Every row gives one point. Two turns around zero, p and q, are shown by what they do to some points. Write where each new point lands after one turn and then the other. Backwards means that the second turn is done in reverse. Each puzzle has new turns, and all numbers are rounded.
(in the rows, 128 means zero)

Turn p:
[115 156  98] => [151 147  96]
[143 150 131] => [151 137 139]
[153  45 151] => [ 79  59 158]
[101 161 133] => [131 170 119]
Turn q:
[ 70 142 177] => [ 69 103 172]
[140 147 103] => [144 158 128]
[154  78  91] => [150 126  64]
[149 144 141] => [150 124 147]
Where do these land?
q, then p: [135 153 130] => [134 138 151]
p, then q backwards: [108  89 120] => [ 96  98 135]
p, then q: [149 140 157] => [136 101 154]
q, then p: [ 58  94 110] => [ 98 161  62]
q, then p: [190 164 124] => [172 109 182]

Turn p:
[ 74 103 140 119] => [113  69 133 129]
[ 76  77 143 157] => [115  65 131 175]
[137 148  78 164] => [ 96 165  89 146]
[185 138 136  73] => [184 159 132  80]
[124 172 127 129] => [ 99 151 141 107]
[172 131 144 127] => [160 159 142 130]
Turn q:
[128 120 102  71] => [162 162 116  89]
[139 143 106 160] => [123 124 103 162]
[181 108 122 143] => [170  95 123 152]
[ 54  93 174 123] => [ 68 109 158  65]
[138 177 136 143] => [117 152 141 172]
Where do these land?
p, then q backwards: [ 82 124 137 131] => [115 109 151 162]
q, then p backwards: [147 146 145 107] => [153 132 155 135]
p, then q: [159 195 113 158] => [ 85 191 143 152]
q, then p: [115 112 148 174] => [126  82 121 155]
q, then p: [ 92  49 116 104] => [176  91  90  73]
p, then q backwards: [173 142 110  93] => [126 123  97  75]

Turn p:
[126 103 107 139 176 138  89 174] => [123 122 129 144 172 151  63 144]
[127  89 183 122 102 151  95 139] => [156  81 175 121 119 167 125 115]
[112  83 128 161  75 132 153 156] => [130 118 122 150  80 190 140 155]
[189 138  90  78 100  95 150 142] => [189 147  54 106 124 117 137 118]
[ 82 193 109 102 166 125 177 133] => [ 94 185 129  86 130  74 129 175]
[106  86 122 120  98 147  99 177] => [150 123 143 126 104 185  81 135]
[166 140 160 155 137 143 175  76] => [113 120 130 139 155 116 213 121]
[149 186 154 189 104 137 117 117] => [145 136 164 196 121  92 165 131]
[174 121 131 119 176 139 129  84] => [117 117 115 120 192 116 154  93]
[100 170  87 115 106 115  73  92] => [120 163 135 139  92  84  90  71]
[ 78  98 136 108 168  86 150 118] => [ 71  94 110  82 120 118 110 149]
Turn q:
[ 98 143 141 203 130 144 145 110] => [121 197 162 138 133 120 163 109]
[122 144 104  81 156  75 125 128] => [117  91  85  97 152 100 134 160]
[139  88 113  88 121 145 137  74] => [125  83 121 139 165 139 111  74]
[148 173 154 128 157 100  85 135] => [120 152 124 114 139 103  87 186]
[143 147 151  85 173 116 137 152] => [146 103 123 115 157 140 122 188]
[113 113 133 225 123 137 136 153] => [143 193 159 168  88 106 168 118]
[ 97 104 109  76  90 170 127 107] => [ 92  75 140 115 121 165 125  79]
[150 110  74  95  75 187 150 111] => [112  99  93 146 112 196 121  63]
[147 139 149 107 180  83  81 169] => [135 108 122 129 128  87  99 211]
[123 119 153 194  75 123 156 141] => [168 181 151 119  83 123 149  92]
Where do these land?
p, then q: [153 109  68 177 119 158 139 178] => [ 91 191 121 179 106 165 138 154]
p, then q backwards: [165 168 166  87 144 117 105 172] => [153 104 188 116 150  70 142 123]
p, then q: [163 178  98 140 165 126 144  84] => [122 156  91 108 172  92 174 148]
q, then p: [157  90 122 135 171  81 171 144] => [139 117  56 157 166 135 145 151]
q, then p: [123 148  76 119 146 128 113 122] => [ 89 155 118 130 111 137 100 144]
q, then p: [103 120 169 151 164 141 102 131] => [137  85 159 134 127 107 130 170]
p, then q: [121 160 164 166 113  92 103 128] => [173 145 139 125  96  81 129 110]
q, then p: [ 76 131 168 149  81 152 105 170] => [171 110 178 100  72 128 163 131]
p, then q: [138  69 116  72  78 129 144  73] => [105  92 106 118 166 182 119  51]
p, then q: [ 81 107 132  84  99 156 154  79] => [112  98 146  66 149 176 124  93]
